Each row is a point. A path goes straight from each point to the next, and from the last back to the first. The post is the endless flat space through its rows: a point in 2 columns, a line in 3, a plane in 4, and so on, so that a path can go around it. Count how often the path circles the post. Going back the other way cancels.

Post:
[[22, 1]]
Path (17 x 2):
[[33, 61],
[22, 49],
[-36, 18],
[1, -51],
[29, -19],
[34, -38],
[52, -40],
[14, -50],
[-44, 5],
[4, 26],
[25, 24],
[2, 11],
[-6, -32],
[57, -42],
[30, -73],
[-30, -22],
[2, 25]]
Times around: 0

Post:
[[16, 1, 34, 7, -20, -11],
[20, 19, 4, -31, 18, -9],
[-54, -47, -20, 26, -19, 42],
[39, 17, -9, 7, -40, 22],
[26, -31, 1, -9, -10, 9]]
Path (21 x 6):
[[43, 95, 15, -20, -69, -13],
[-13, -14, 25, 3, -6, 22],
[5, 34, 31, 69, -36, 32],
[42, -39, -59, -21, 7, 33],
[-24, 21, -7, -28, 2, -39],
[-28, 35, 65, -17, -33, -5],
[-40, 18, -8, 21, -14, 52],
[-72, 39, -24, 15, 20, 34],
[82, -36, -58, -27, 6, -9],
[46, -22, 10, -16, -46, -17],
[-14, -22, 6, -18, -34, 50],
[-37, -22, 12, -13, -14, 50],
[0, 41, 36, -31, -11, -25],
[-13, 26, 38, 46, -31, 61],
[54, -11, -15, -13, 27, 17],
[69, -68, 9, 26, -68, -7],
[-89, -61, -17, -9, -24, -15],
[-14, -29, 25, -28, -9, 16],
[-14, 5, 48, 37, 20, 29],
[83, -31, -18, 27, -7, 9],
[-50, -37, -33, 4, -3, 6]]
Times around: 4

Post, 11 rows:
[[16, 3, 21, 15, -13, 6, 14, -8, -36, -5, 21, 15],
[31, 10, -18, 12, 9, 2, -10, -40, -33, -3, 65, -14],
[-8, 1, 13, -20, 47, -14, -9, 17, 31, -47, 31, 7],
[25, 7, 33, 11, -57, 10, -14, 2, 16, -26, 13, 14],
[-18, -27, 4, 3, -40, -12, 6, -1, -13, -4, 19, -15],
[-20, 13, 31, -44, -23, -34, -12, 8, 63, -15, -4, 41],
[41, 15, -18, -59, 10, 38, -23, -29, 8, -28, -16, 6],
[38, -17, -67, -6, -24, 71, 44, -15, -40, 18, 6, -20],
[-28, 0, 33, -20, 6, -41, -19, -15, 54, -1, -14, 9],
[-44, -20, -27, 18, -17, 29, 0, 35, -41, 55, 10, 25],
[-34, 9, 11, -1, -42, 30, 32, 6, 22, -8, 8, -33]]
Path, 25 rows:
[[23, 47, 45, -29, 16, 30, -31, -15, 5, 4, 21, 41],
[-34, -22, 44, 23, -20, 19, -24, 28, -43, -11, 5, 85],
[-29, 16, -12, -34, -35, 34, -16, -2, 9, -12, -3, 3],
[-48, 28, 10, -21, -27, 15, 16, -13, 27, 50, -56, -13],
[-4, -49, -5, -36, 50, -41, -19, -2, 8, 43, -30, 1],
[-12, -32, 35, -7, -36, -31, -13, -32, 35, 14, 11, 22],
[-15, -12, 1, -21, -27, 39, 22, 11, -20, -24, -4, 8],
[-32, 5, -12, 50, 18, 24, -21, 7, -16, -3, 5, -5],
[-6, -10, 2, -41, 22, -35, -28, 27, 25, -77, 5, -7],
[18, -4, 13, -17, -66, -26, -52, 23, 15, 5, 16, 32],
[25, 7, -13, -6, 13, 38, 20, -4, -61, 38, 27, 49],
[-30, 9, 17, 16, -27, 5, 5, -26, 22, -25, 53, -39],
[5, -13, -29, 37, -28, 8, 92, 39, 6, -21, 0, 21],
[-28, -11, -53, -48, 33, 0, 22, 5, -3, -46, 29, -45],
[-17, -12, 24, 15, 20, -33, -26, 39, 9, -9, 18, -6],
[7, -6, 7, -28, 1, -18, 8, -14, -42, -4, 49, 28],
[-41, -19, 3, 26, -33, 19, -6, 24, 10, -4, 27, -11],
[51, 15, -30, 44, -77, 69, 43, -11, 1, 1, 20, -17],
[19, -10, -10, -9, -51, 15, 37, 16, 24, -20, -12, 2],
[12, -9, -5, 7, -43, 5, -33, -19, 20, 54, -28, 8],
[14, -1, 11, -61, 3, -33, -26, -36, 26, -17, 16, 25],
[10, -8, 5, 33, 20, 38, 29, -34, 12, -7, 39, -9],
[-1, 44, -18, 6, -26, 67, 25, -14, 15, -58, 45, -16],
[-25, -5, -1, -13, -95, 3, 32, 24, -24, 12, -7, -3],
[-12, -34, -4, 35, -20, -2, -32, -2, -78, 92, 0, -10]]
Times around: 5
